Every row gives one point. Before rounding, the points of a table are all equally far from one centre. They may lie mostly on one side of it. Where is the centre, to within rounding?

Points (10 x 3):
[[ -7.4 -31.5 -25.5]
 [-10.1 -19.3 -35.1]
 [ -1.8 -30.6 -25.9]
 [ -7.8 -18.1 -35.8]
 [ 12.5 -13.2 -29.9]
 [ -0.9 -35.7 -15.6]
 [-25.1 -31.8  -7.1]
 [  4.9 -21.0 -31.6]
 [ 23.0 -11.8  -9.2]
 [-26.6  -4.6 -30.9]]
Centre: [-7.2 -6.8 -7.2]

Points (14 x 8):
[[ 13.7 -25.7  17.0   3.0  11.7  33.1   2.0  15.1]
 [  5.9 -15.6  -5.5   7.8  -2.9  56.0  -3.1 -11.7]
 [ 15.7 -46.2  15.9  -4.5  18.8  18.9  -7.5 -17.8]
 [ 38.5 -26.5  15.1  -7.2  -5.3   1.8 -16.4  -8.8]
 [ 31.2 -40.8   0.0 -33.3  -4.3  33.4   3.3 -11.9]
 [ 10.1 -43.8 -10.7  -2.2  10.1  34.2 -16.3  -3.5]
 [ 18.2 -28.4  21.5 -16.0 -14.3  33.2 -19.9  -5.7]
 [ 13.2 -47.2   3.5   3.0   1.4  21.1  -0.1 -28.7]
 [ 28.4 -42.9  -1.9 -17.1  15.4  21.4 -21.5  -5.5]
 [ 32.0 -31.6  -3.0 -16.2  30.9  31.5 -16.9 -22.0]
 [ 22.9 -33.0   7.2  -7.5  17.0  33.9 -23.1 -30.6]
 [ 29.0 -33.3   1.4 -15.6   7.7  49.3  -0.5  -8.3]
 [ 14.4 -28.8   0.6 -18.9   8.3  46.9  17.5  11.5]
 [ 23.4 -25.9  -3.2  11.5  31.6  19.2  -5.9   3.2]]
Centre: [  5.1  -4.3  -4.4 -19.2   6.6  13.9   0.7 -14.4]

Points (19 x 12):
[[ -4.8   2.6 -38.0 -27.4   6.8   3.8 -13.4   4.6  31.6  -1.4 -34.1 -26.7]
 [-23.7 -37.8  -0.7 -32.5 -10.7 -23.6 -24.4   7.6  17.7   9.4 -25.4  -8.4]
 [-16.4  -2.4 -26.0 -34.1   8.6   2.6 -17.0  18.4  38.7 -12.8 -32.5 -18.2]
 [-32.1 -11.5  -0.9 -12.2 -19.1 -19.0 -10.7 -11.1  25.5 -25.5 -22.4 -10.8]
 [  0.8 -13.5 -27.3 -27.5 -10.0 -20.2 -43.8 -10.8  31.0   2.9 -12.6  -2.2]
 [-25.0 -24.3 -26.6 -16.6   4.4  10.3  -6.2   1.3  37.7 -29.7 -20.4 -22.2]
 [-22.1 -10.9 -43.9 -25.7  -6.6 -22.5  -6.3  15.3   4.8   1.6 -37.6   8.5]
 [-30.2 -27.5 -37.7 -19.7  -0.9   2.1 -27.2  -2.6  22.1   0.4 -35.3 -27.8]
 [-26.3 -20.6 -56.3 -27.3   7.6 -15.3  -3.1   0.7  21.2   9.8 -27.5 -13.6]
 [-31.4 -27.3 -36.1 -33.2  15.2 -33.9   2.1  -7.3  23.9   7.1 -16.0 -12.3]
 [-26.9  -0.4 -32.2 -48.1 -14.3 -14.6 -25.9   1.1  19.1   4.9 -24.4 -18.7]
 [ -6.5 -22.9 -21.1 -18.6   1.8  -6.9 -18.1  -2.7  38.0  -0.2 -35.6 -28.3]
 [-12.6 -23.6 -34.4 -26.4 -17.4 -13.9  -7.4  16.1  28.9 -17.9 -26.8  -5.0]
 [-34.7 -31.3 -33.5 -37.4   7.6 -26.2 -33.0   0.1  15.4  -8.9 -18.5 -12.2]
 [-29.6  14.3 -26.2 -36.5  16.7 -23.5   1.7   6.3  20.4  23.4 -24.2  -7.2]
 [-30.7 -16.7 -32.3 -18.0 -12.3 -32.9 -10.1 -23.1  32.6  -0.7 -12.8   4.5]
 [-39.9  17.2 -36.4 -14.0  -6.4 -14.2  -9.4   2.0  34.8   4.3 -17.1 -19.3]
 [  2.8 -24.9 -23.1 -30.6  -5.8 -36.6 -19.5   5.3  15.2   0.8 -21.3  11.0]
 [-25.0 -17.9 -46.6 -11.3 -12.2 -25.2   6.7 -11.5  28.0   8.3 -17.9  -3.3]]
Centre: [-19.5  -9.6 -17.0 -16.5   6.6  -0.6 -11.7  -0.2   9.4   2.3  -4.0  -1.9]
